Each wall is flat, endless, passes through zero and stands at right angles to its row. A trip goes straight from one point to another. List the walls that it crosses, first one first.
(in the rows, 128 means zero)

Walls:
(1): [115 121 175]
(2): [106  91 137]
(3): [118  39  78]
(4): [167 152 121]
(5): [193 121 144]
(6): [147  18 148]
(7): [195 145 150]
(8): [138  77  53]
(9): [172  78 137]
Trips:
[ 76 195 132] to [106 120  89] -> 1, 8, 3, 2
[111 160  93] to [150 159 152] -> 8, 7, 5, 1

Walls:
(1): [ 90 125 229 146 158 216 141  83  75 100 117 148 131 103]
(2): [109  98 143 204  85 108 129  63 129 160 107  93 147 129]
(3): [124 127  45 161  49 136 106 151 138 104 108 119 118 102]
(4): [203  80  95 154 156  74  34  60 144 144 142 144  44 151]
(5): [ 88 146 122 137 112 174 165  92  89 194 101 142 117 175]
(6): [ 93 183 116  73 213 147  93 164 138 122 174 127 127 139]
(7): [142 123 141  99  74  70 152 123 146 158 100 143 125 167]
(8): [110 139 140  55  56 183 137 122 120 128 188 118  55 132]
(9): [162  70 131  73 187 178  57  88  86 140 173 186 107 182]
(10): [ 87 131 112 207 135 116 120  81 109  70 109 237  67 153]
Trips:
[128 100 144  41 156 102  88 116 118 150 147 121 170 141] to [224 139 127  76   7 123 117 131 103  79 170 134 205  97] -> 4, 6, 3, 9
[151 103  58 162  86 134 139 143 190 119 168  74  98 108] to [114  93 154 125 102 173 119 151 188 131 182  50  53 132] -> 6
[ 99 145 114 122  74 160  75  85 121  64 103 171 126  51] to [178 102 162 146 132 117 134 163  69 153 121  76 150  98] -> 10, 8, 3

Walls:
(1): [129 111 141 105 103 125 168 161 142  61 129 210 172 122 167  82 128 106
 185  96 133 114 120 124 171 147 171 171 124  96 158 177 148 170 102  66
 130  83 196  80 151  97  57  61 159 136 141  87]
(2): [112 107 130 132 177  99 192  93  67 179 161  86 160 105 136 116 148  80
 117 155  71 108 119  94 136 130 112 198 106 190  97 106 104 109 114  97
  52 141 102 130 112 127 155 108 102 132 125 148]
(3): [ 22  78 138 239 170  76 110 125  82  73 111 170 156 151 166 131 174  68
 125 198 163  99  54 113 179 167 180 132 138  90 216 164 131 107 150 121
  75 123 113 183  52  78  65 111  31 151 138 113]
(4): [174 123  43  60 154 136 123 158 144 118 103 150 188 115 101 102 199 128
 144 122  96  88 105 117 102 126 122 180  97 191 178 155 183 148 130 178
  99 175  68 102 115  89 103  58 141  68  84 110]
(5): [136 159 100 169  91  76  99 161 128  90 101 194 144  56 203 194 102 144
  85  93 141 169 149 132  92 132 218 149 105 136 160 173 145  71  61 165
 165  82  73  63 116  66 204 112 119 124 158 172]
(6): [124 112  10 135  97  98 197  73 156 140 138 164 237 117 138 200 111 195
 133 181  98 119 130 136 163 182  95 142 105 170 126 164  77 176 162 139
 105 115 157 110 166 110 141 130 142 131  68 143]
(7): [133  98 114 147 149  89 100 156  72 142 140 159 200 125 127 201 124 223
 214 164 107 106  99  69  89 133  89 185 190  98  84 156  98 138 111  95
 145 109 186 117 109 148 132 115  88 103  94  75]
(8): [ 67 174 126 161 136 148 168 157 187 116 169 115 143 128  77 163 118 165
 212  77 104 150 129 129 122 157 159  98 115 174 114  67  95 118 208  73
 168 132 150 146 170  98 123 159 133 114 127 145]
(9): [ 91 133 140 137 159 152 127 141 155 110 118 117 136 142 158 167  61 132
 185 120  90 182 140 154  94  71 181 209  92  85 150 190  78 128 120 111
 105 144 108 204  86 106 131 172 140  85 172 174]
Trips:
[114 169 120 128 119 103 119 109 113 104 130 141  74  72 159 102 156 168
 121 108 135  96 183 204  36 116 115  73 175 163 152 196 193 143  91 112
 164 212 117 152 155 146  80  98 118 192 126  60] to [168 111 156 189 114 147 113 127 126 137 126 189 134 152 109  62 168  19
 118  99  83  52 131 220 100 153 113 106  99 105 106 142 150 102 105 146
 118 125 134 109  36 112 131 150  82 152 142 151] -> 3, 2
[125  93 130  87 164 175 152 165 106 168  47 142  98 107 121  45 197  76
  70 136 109 153 152  71 190 112  53  50 201 189  60 192 133 116 161 129
 172 113 165  46  50 144 129 135 225 118 107  97] to [ 93 101  34 146 129 146 119 118 147 186  98 119 182 108 112 126 132 134
 121 148 109 132 146 137  45 142 113 103 119 112 141  97 144 156  90 106
 148 149 171 130 197 127 212 142 115 155 184 205] -> 1, 6, 5, 8, 4, 7, 9
[117 116 115 190  63 159 123  98 131  61  93 116 132 189  73 179  80  93
 100 103 110  87 144 144 104 136 177 132 157 170 211  77 123  67 125  99
 201 129 169 169 155 157 152  62 141 115 135 221] to [104 127  74 114 174 192  74 141 163 128 162 114 143  98 160 123 146 188
 116 135 125 138 105  93 150 158 153 124 143  78 107 114  90  46  81 124
  96 172  82 192 121  40  91 104 110 109 197 183] -> 4, 2
[136 166 129  71 200 130 118 194 122 169 146 142 130  74 159 167  51 108
 161 122  72 160  71 117 119 193 135  76 146 157  13 147 153 120 157 180
 108  84  84 117  48 161 102 106 138 158 147 138] to [151  88  66  94  92 103 101 128 180 130 162  76 105 170 197 159  86 159
 135 122  94 138  85  85 223  96 111 134 126 120 166 106 209 148 120 138
 115 121  86 119  23  60 120 116 131  70 182 159] -> 8, 3, 6, 7, 2, 1

Walls:
(1): [121 148 138 140  51 124  60  79 150 110 136 160 135 134 134 112 130 155
 127 116 105 118  99 158 102  95  59 103 150 161 120 109 162 134 129 187
 196 152 103 162  94  96 157  87 132  91  75 194]
(2): [163 145 152 132 111 187 127 185 178  65 130 101 143 137 144  93 137 130
 126 128 162  74 174 120 137 117 144 120 141 120 176  81 129 133 217 115
 157 170  74 120 174  97 138 186 170 164  96 164]
(3): [123 119 186 149 154  31 164  70 116 126 201 142 148 161 201 170  77 174
  36 117  85 150  65 132  82 112 189 110 109 129 193 158  58 107 195 118
 137  83 127 147  96 192 122 170 107 151 153 156]
(4): [145  64  85 185  59  96 118 104  90 156 117  87  97 154 107 172 155 179
 134 132 153  94  98  66 102 226 120  98  78 187 148 157 159  70 123 111
 126 177  80  81 162 205  84  97 160 143 100 101]
(5): [128 160 113  88 110 181 154 134  87 179 151 111 166  68 158  94 180 128
 121 104 108 129 125 153 151 127 167 152  85 105  95 120  57 172 181 167
 119 124 118 101 108  95 118 159 124 106 112 168]
(6): [ 27 155 114 140  49 113 112 129 124 112 108 157 105  89 122  97 166  98
 133 124 106  96 121 126 114 137 115  69  94 149 177 123 149 180 164 122
 123 104 127 168 100 175 107 178  89 123 158  73]
(7): [ 73 155 126 143 107 124 138 151 129 109 128 119 138  86 126  86 212  81
 108 123 114 202 151 137  84 207 183 124 118 185 140  30  98  76 147 164
 104  63 108 141 167 132  53 105  82 176 156 139]
Trips:
[100 103 137 114 206 127  98 185 121  96 146 160  70 114 181 147 152 128
 145 190 154 174 208 135 119  99 115 112 113 155 122 164 193 109  87  58
  76 140 136  76  39 157 178  62 119 128 183 139] to [155 110 142  94 113 167 125  63 174 142 127 106 126 146 118 106 101  76
  94 140 135  82  98 135 195 190 146 104 125 155 160  92 140 142 110 101
 177 140 108  90 108  96 142 173  85 117 204 135] -> 6, 2, 5
[ 46 110 143 123 112 173 124  38 163 138 157 110 187 105 119 143 138 109
 153 105 176 153 130 121 135 168 163 137 174 159 120  87 190 119 128 154
 133 163  88 158 142  80 112 130 121 121  30 146] to [108 122  89  71  88 180 148  41 192 132 122  91 158 136 176  82 139 139
 115  80  20 175 114  86 172  92 185 224 144 143 129 124 168 184 145 166
 124 107 122 131 135 100 186 174 170 127 147 114] -> 4, 6, 7, 3
